Rows are points. The window is the flat piece filled in between its corners: a triangle in 3 columns, a solid with four corners in 4, and so on. A path goes straight from each point to the next, and from the last back to the first. List the points from which the path goes on through the window.

Window (3 x 3):
[[ -2  42  26]
 [-18 -15 -69]
 [ 23  37   6]]
Path:
(1): [ 10 -29 -41]
(2): [ 24 -37 -49]
(3): [-24   7 -73]
(4): [-20  19 -62]
(5): [ -8 -55 -51]
(6): [-2 13 19]
(7): [-27  46 -53]
(8): [ -35    5 -119]
(9): [ -1 -28 -62]
(10): [ 5 -9 -1]
(11): [-30  33 -29]
(12): [  0  33 -76]
(13): [-12 -34 -52]
(14): [ 0  4 32]
(15): [ -9  49 -22]
(16): [-30  20 -89]
Through the window after points: 4, 14

Window, 3 rows:
[[ -6 -20  27]
 [-70  33   0]
 [ 24 -45  -2]]
Path:
(1): [-91 -15 -46]
(2): [-16  45  34]
(3): [ 62 -27  26]
(4): [  1 -88  12]
(5): [-21 -36  34]
(6): [17 11  9]
(7): [50 -2  7]
(8): [-12 -64  27]
(9): [-23 -52 -15]
(10): [ 8 32 21]
(11): [-56  56   4]
(12): [-94   4   7]
Through the window after points: 5, 9

Window, 4 rows:
[[-121  -19  -34  -36]
 [  11   16  -29   44]
 [  26   40   -6   11]
 [ -12   39    7   41]]
Path:
(1): [29  4 -7 21]
(2): [-19  34 -45  21]
(3): [-23  46 -39  36]
(4): [ 20   2 -20  42]
(5): [ 2 16 40 18]
(6): [-26  54 -42  50]
(7): [-36  50 -48  13]
(8): [-38  -9  19 -21]
(9): [-3 -2 22 -1]
(10): [ -8  50 -17  -7]
(11): [-94   8 -34  -9]
(12): [-68 -41 -11 -45]
Through the window after points: 3, 5, 11

Window (4 x 4):
[[ -3 -55  42   2]
 [ -1  34   2  14]
 [-30  17 -31  -5]
 [ 16  95 -77 -47]]
Path:
(1): [-22  37  11 -64]
(2): [-55  11  18 -33]
(3): [ 14  17 -55  16]
(4): [ 20  -5 -78 -22]
(5): [-20  28  54 -25]
(6): [ -6  78 -41 -55]
(7): [ 24  60 -64 -17]
(8): [ 17  -2 -19  24]
Through the window after points: 2, 6, 8

Window:
[[ 61  -8  61  -7  15 -65]
 [ 61 -37  14  16  57 -27]
 [-34 -25   4 -73 -49  70]
 [  8  -1 -45 -32 -38  24]
 [-32 -47 -62  -6   8 -29]
 [ 48  -2  73  56 -17 -28]]
Path:
(1): [ 88 -50   0  40 -52 -26]
(2): [ 13 -30   3 -19 -37   7]
(3): [ 9 53 27  5  6 31]
(4): [ 30  50  51  40  22 -59]
(5): [ 46 -52  43  23 -23   4]
(6): [ 42 -90  -8   3 -29 -34]
(7): [ 17  36  54 -33  22 -23]
(8): [ 9  3 13 -9 24 -6]
(9): [  48 -106   -5  -31  -19   31]
(10): [ 69 -60  41 -14 -18 -47]
(11): [ 22   7 -15  46 106  11]
(12): [-28  34  14 -28  15  33]
(13): [ 37 -59  39 -10 -58  -1]
(14): [ 43 -63 -32 -24  -3 -13]
(15): [-16 -14 -10  -3  13  -4]
(16): [-23  -6  19 -40  84 -43]
Through the window after points: 2, 4, 6, 8, 10, 12, 14, 16

Window, 6 rows:
[[ -15  -13  -61   35   34   14]
 [ -63  -57   29   -6    4   40]
 [ -65    3   15  -10 -121   32]
 [  -3  -14    0  -80    2   36]
 [ -43   15  -17   -4   55   54]
 [  58   62  -29  119   21  -14]]
Path:
(1): [-26 -15 -25  12 -13  52]
(2): [-16  -3  -8 -20 -12  81]
(3): [-30 -14   6 -37  22 -13]
(4): [-19  34 -18  67  37 -42]
(5): [ 62  10 -50  67 -13  69]
(6): [  4 -23 -13  32 -58  70]
(7): [-42  24  -4  41 -10  -2]
(8): [-39  14  15 -24  -5   8]
(9): [-26 -18   1 -27 -22  73]
(10): [ -2 -26 -10  14   8  61]
(11): [-119  -19    5  -12   -7  -26]
(12): [-37   3 -20   4   9   7]
Through the window after points: 2, 4, 10, 12

Window:
[[ 12 -15 -63  32  58 -41 -73  32]
 [ 25  37 -10 -20  30 -61 -10  36]
 [-14 -37  -3 -40  10 -25  33  -5]
 [  2 -14 115 -34  46 -45   9  20]
 [-61  58 -25 -36 -12  60  51 -20]
 [ 47 -22 -23  13 -57  42  30 -20]
 [-92   6  39 -36 -63  10  63   2]
 [ 53  62 -24  60  47   0  90  27]]
Path:
(1): [ -9  34 -58 -10 -14  81  21  85]
(2): [ -9 -17  32 -41   8 -13  13  56]
(3): [ 22  13 105  12  35 -36  24 -60]
(4): [-14  52  11  23 -21 -59  41 -38]
(5): [-18  12  11  -8   5  23  63  37]
(6): [-11 -41  25 -32  34   3  13  50]
(7): [-23  12   0 -30  -5 -22   2 -18]
(8): [  3  15 -39  19  14 -27  31 -45]
Through the window after points: 2, 4

Window, 9 rows:
[[  19  -37   23  -53   35    9   -5   77   63]
 [ 108   25    3   58  -41 -121  -39  -33   28]
 [  -9   20    7   44  -34   27   -5   37    9]
 [  -8   21    1   36   37   -6   78   24   41]
 [  57   30  -40   25  -19   12    9  -14   28]
 [  87  -33   76  -29  -36  -68    8  -57   16]
 [   6  -62   -9  -16  -20  -24   -9  -19  -34]
 [ -59    2   18    3   77   69   11  -15  -28]
 [  15  -34   29   17   57   52   38   16  -53]]
Path:
(1): [  1 -41 -11  48  35  21 -13   1  29]
(2): [14 18  6  5 11 -7 19 12 -4]
(3): [ 46  26  13 -37 -41 -40   3 -34 -19]
(4): [ 41 -41  10  17   0 -13 -14  -2  15]
(5): [ 24 -12  16  36 -13   1  -9  -7  22]
(6): [ 59  82 -22   3 -34 -52  24  40 -23]
(7): [ -9  61  18 -47 -19  -8  68  21  15]
(8): [ 54 -68  25  64  36 -31   7 -26  26]
Through the window after points: 5, 7

Window (9 x 9):
[[ 39 -16 -17 121 -25 -77  29 -28  59]
 [  9  34  90  99  -3 -50  26 -43  41]
 [ 33 -14  45  22   9 -82  -6   0   2]
 [-35 -23  44 -30 -23 -39   0 -39   3]
 [-27  53   2  49  49  49 -82 -37   6]
 [-23 -74 -17 -36  -1  20  15  25 -98]
 [-29 -16  28   1  -4   1  -8  41  14]
 [ -4  30 -33  18 -53  25 -40  18 -59]
 [ 17  -3 -42 -53 -21   5  53  24 -53]]
Path:
(1): [ 33   1  17  53 -22  37 -48 -19 -19]
(2): [ 34 -52  16  21 -11  23  -5  36 -24]
(3): [-57 -22  -4 -15   2 -26  26 -19 -67]
(4): [-66  30  46  -9  38 -58   9   9  -3]
(5): [ 35 -13   4  -3 -48  35 -10  -8 -44]
(6): [ 50 -25 -10 -28 -41  29 -33  31 -22]
(7): [-48  41 -12  50 -17 -38  13 -19 -43]
(8): [-41  35  25  -1  -7 -78  63  18 -10]
(9): [ 26 -55  32  29 -30  -9  -1 -27 -11]
(10): [ 30 -74  22  12 -12  22   7  11  45]
(11): [-27  11   9  16   1 -46  -3  13 -45]
(12): [-10  11   7   0  20 -48  23  21 -15]
(13): [ 30 -13  14  11 -27 -20   4  -6 -14]
(14): [ 72  -6  26  37 -32  30 -32 -58  18]
(15): [-27  26  12  38  10 -34  -3   6  15]
(16): [-45  40   4  19   1 -30   2   3  -5]
Through the window after points: 2, 6, 10, 12, 16

Window:
[[-48 -18  45 -53 -46  -7  38   0 106  36  36]
 [-11  24  51 -21   7  32 -51  -8  -1   6 -82]
 [ 33 -30 -20 -22   4 -37  23 -21  22  33  49]
 [ -9   7  37 -42  38   5  30 -48  65  43  79]
 [ -1  45  63  11 -11  16  28  17  44 -48  19]
 [-10  -2  11 -52 -23 -20 -29 -52  81   4  50]
 [-67  81  22  -6  -4   9 -29   6  56  12 -88]
 [ 13 -46 -64  22  42  50 -20  -3 -57   2  47]
 [-53   3  34 -37  22  -3  41 -27  28 -27 -10]
 [ 54 -26 -36 -55  46  35  21  -9  19 -10  59]
 [ 22   9 -33  10 -28  70  30 -28 -54 -19 -23]]
Path:
(1): [ -7  32  28 -27 -15  22 -14  12 -10  18  14]
(2): [ -4  21 -26 -66  -7 -12  18  18 -13  12  58]
(3): [ 16 -52  68   5  21  50   7 -59  92  -5  -1]
(4): [-47 -43  25 -19  -7   5   9 -12 121  17  11]
(5): [-12  47  35 -57 -14   0  30 -17  17  28  40]
(6): [ -6  32 -15 -46 -10  16   6  19 -31   9  89]
(7): [ -5 -36  -7  10  11  36  14 -32  23  -1 -19]
(8): [-12   3  11   5   7  33  38 -35  59 -24  -2]
(9): [-12  26  22 -34  11   3  -4   7  22   7  15]
(10): [ -6  28  20 -54  18   3  19 -11  18  14  43]
(11): [ 14 -31   7   8  31  36  15 -44  87   6  33]
(12): [ 40 -37  46  40  41  -3  13 -49  54  18  22]
(13): [-22  17 -18 -47  -6  25  -2 -14  16   4  26]
(14): [-51  24  10 -68 -57  -8  -5   3  -5 -14  33]
(15): [ 47 -20  -7  27  35  35  23 -51  60  20  -7]
(16): [  3 -38 -36   6  66   1  13 -71  57 -40  -6]
Through the window after points: 4, 6, 8, 10, 12, 14

Window (11 x 11):
[[  46   -7   61   48    0   -2   27  -16   86   -1   19]
 [  48   15  -27  -85   38  -27  -22  -33    5  -20   35]
 [  22  -51  -27   26   79    1    0   10   73  -37   -1]
 [ -16   30  -26 -119   12  -30   18   17  -75  -15  -94]
 [  11   49  -47 -107  -11  -20   17   54 -109  -93  -19]
 [  43   35  -14   34    0  -24  -47   35   42   34    8]
 [  19   45  -76 -102  -41   40   14   11  -29  -33  -48]
 [  34  -67   -5   14   -3    5  -11    0    6   30   41]
 [  12   60  -39  -25  -34    0  -31  -48  -82  -49  -74]
 [ -37   23    1   43   32   20    7  -19   43   23   44]
 [ -27  -44  -21   20   -9  -63    7  -11   92  -21   22]]
Path:
(1): [ -8  32 -27  -7 -17  48 -76  -7 -30 -38 -11]
(2): [-19 -23  -4 -43   2  -4 -53  39   8 -13  -3]
(3): [ 36  34 -48 -36   4   6  22 -12   2 -14 -17]
(4): [ 10  -3 -35  -3  12 -25  27 -16  45   2 -15]
(5): [ -2 -41  -5  16  23 -22 -46  24  51 -52  24]
(6): [ 11 -21  50 -38 -52 -21 -44  13  60 -40 -35]
(7): [ 34   9 -66  34  88  -6  29 -19 -28  19  48]
(8): [-10  12 -41  15 -31 -87 109  -6 -20 -17  13]
(9): [ 12   7 -17 -38  15  -2 -27   2  30 -38 -16]
(10): [ 11  -8   4 -41 -12  -2 -29  20  -2 -26 -34]
(11): [-12   0 -52 -24  31 -55  51 -28  15  14  15]
(12): [ 36  35 -26 -49 -11 -92  83 -54 -45 -23 -90]
Through the window after points: 2, 4, 10, 12

Window:
[[ -32  -53  -18  -49  -31  -67   49  -28  -35   29  -22  -61]
 [  27  -20    3  -54   11  -10   58   26   39    3  -46  -58]
 [  -8  -76  -27  -26  -14  -38  -22  -27   66  -30  -46   29]
 [ -32  -52  -29  -10  -61  -32  -62  -19  -43    1  -87   21]
 [ -60   35   25  -95   11   10   52   21   56  -34  -53  -34]
 [  31   34    7   -7   75  -28    4  -28  -19  -69   28    9]
 [ -21  -75   25   14  -76  -47  -61    7  -18   28   -1   -6]
 [  17   15   25   42  -52   46    5  -49   25   19  -24  -44]
 [ -16  -61   52  -15   22  -25  -15    0   14   47   -9   60]
 [  22    0  -47  -89   24  -41  -25  -33  -90   -9   51   46]
 [ -26  -33   30  -37   50   30   41   15  -29   -6   39  -32]
 [  31   21   18    7  -68    4   10  -51  -35 -121  -41   16]]
Path:
(1): [ -36  -28   25  -54  -38  -16  -71 -100  -51   13  -22  -90]
(2): [   8  -69   42 -103    7  -18  -50  -44   -1   23  -43    9]
(3): [-14   0 -20  27 -42 -24   4   1 -32 -27  -3   9]
(4): [-47 -22 -20   1 -62   2  56   2  48  10  -9  -5]
(5): [ 52 -10  51 -41  36 -14 -47 -18 -29 -57 -41   1]
(6): [ 22 -17  16 -41 -12 -35   0 -26 -15 -15 -20 -67]
(7): [-16 -28 -31 -28   3  15  37  33  29  18 -49  51]
(8): [ -5 -17   3  10 -34 -13  42  69   5   2  25  12]
(9): [ 13 -20  21 -28  -1   3 -37 -74   3 -13 -53 -24]
(10): [ -9 -39  38 -26  -7   3  -9 -37   3  -5 -16 -33]
(11): [-28  -7 -63 -25 -65 -46  31  59 -30  -8 -43  46]
(12): [  5 -59 -10  19 -29 -53  31  62  17   0  -7  53]
Through the window after points: 2, 6, 12

Window (12 x 12):
[[-47  -1 -26 -49 -37  49 -18  22   2 -14  13 -16]
 [ -3 -92  48  11  28   0  50 -26  28  -8  21 -40]
 [-46 -39  10 -39  -5   3  38  30 -42 -17 -68  32]
 [-28  36  48 -91  -7 107 -14 -26 -44  62  48 121]
 [  4   1  20 -38  11  60 -13  40  23  46 -40 -44]
 [-53 -23 -20   2  19  12 -23 -64  13 -27 -35 -40]
 [-48  -7   6  15  65  51 -26   6  -9 -62  15 -36]
 [-67 -17  39 -34 -51  75  -9  21  47  -9 -88  20]
 [  8  15 100  19  30 -32 -17  30 106  10 -62  22]
 [ 62 -36  -1 -29 -31  60  61  15   6 -28 -27  53]
 [-24  74  38 -10 102  28  47  28  54 -39  11 -13]
 [-15  23  -1  31  12  43  71  72 -27  36  -9 -11]]
Path:
(1): [-21  -9  38  -6   5  44   8  11 -18 -31  -7 -39]
(2): [-18  35  77 -52  -2  62 -19  -7 -25   9 -25 -34]
(3): [-23 -12   2  -5   9  36   4  17  49   4  -7  16]
(4): [-43 -25 -13 -18  40  46 -30  22  39  68 -15  65]
(5): [ -5  -1  56 -44 -30  52  26 -17 -11 -77 -24 -32]
(6): [-18  -1  36 -31 -21  11   8  23   1 -13 -32 -13]
(7): [-56 -21 -14   6  44  75  -8  -1  55  18 -43  26]
(8): [-28 -24 -21   1  19  54  11  51  34  10 -13  11]
(9): [-23   9  26 -18  11  36  17  15 -22  -2 -17 -16]
(10): [-11  13  42 -22 -51  46  23 -18  18 -22  -6 -33]
(11): [-37 -13 -12 -15  79  35   5  38  18 -20 -27  30]
(12): [  1 -69 -27  -9  56  30   0  36  42  45 -20  36]
(13): [-20  80  65 -40 -12  61  16  10   0 -27 -29 -68]
(14): [-11  19  30 -45 -54  36  72  24 -40   3 -49 -27]
(15): [-34 -46 -22  -1  44  66 -34   9  43 -17  -3  41]
(16): [-40 -44  -3   8  70  30   0 -10  46 -24   9  12]
Through the window after points: 6, 8, 10, 12, 16

Window (14 x 14):
[[  10  -19   10   66  -34  -20   -5  -15  -50   20  -60  -13   -4   64]
 [   9   12  -50   -6  -23   43   51  -37   32   45   25    3   15   32]
 [ -28  -13  -15  -45   19  -53   22   24  -22    8  -34   -9  -20   60]
 [  -1 -116   32   10   50  -13  -31    2 -118   45   39   87  -54  -50]
 [  39  -18    4  -28   20    4  -36    5   -4    8  -23   17  -61   38]
 [ -16   17   33  -16   24    4   23   19  -33   30  -33   28  -24  -51]
 [  47    1  103   51  -72   39  121  -23   29  -34   33  -92    3    5]
 [   2   33  -58    6  -43   27   -1   37  -18   -6   13  -47  -41   70]
 [ -21   84   -1  -60   89  -20   15  -21  -65   -7  -20  -72   36   -1]
 [ -87  -14   43   -1  -14   28  -18  -45  -10   11   56    9  -90   15]
 [ -16  -64   26   68   -9   86   -1   41   -1  -23   -7  -18   18   68]
 [ -13 -106  -52   70   -3   -9    2  -22   -2   52   12  -58  -18  -15]
 [  24   12   26   -2  -38  -19    0   18   23   40   26  -13   16   20]
 [   7   18  -24   56  -20   27    9    2   18  -80   43   -3   -6   27]]
Path:
(1): [ 34  -5  76   9  64 -30  29 -18  34  67  71  55 -37  39]
(2): [  5  45   5  32  16   8  33  35 -35  33  23   7 -44  28]
(3): [ -9 -63  16 -41 -47  20 -29 -44  20 -47 -22 -26  14  17]
(4): [ 16 -20  15 -26 -46   8  23 -15  -6 -34   1 -16 -18 -13]
(5): [ -5   7  58 108   8  32  65  13 -14  42  48 -58 -20  72]
(6): [ 11 -12  -1  18  32  -5   4  14 -33  27  31   1 -41  35]
(7): [-24 -36 -23  16 -35  11 -29  -5 -22  -6 -54   4   3  28]
(8): [-52 -13 -52  -6 -68  52  -2  15 -48 -50 -33 -72  -2 -18]
Through the window after points: 4
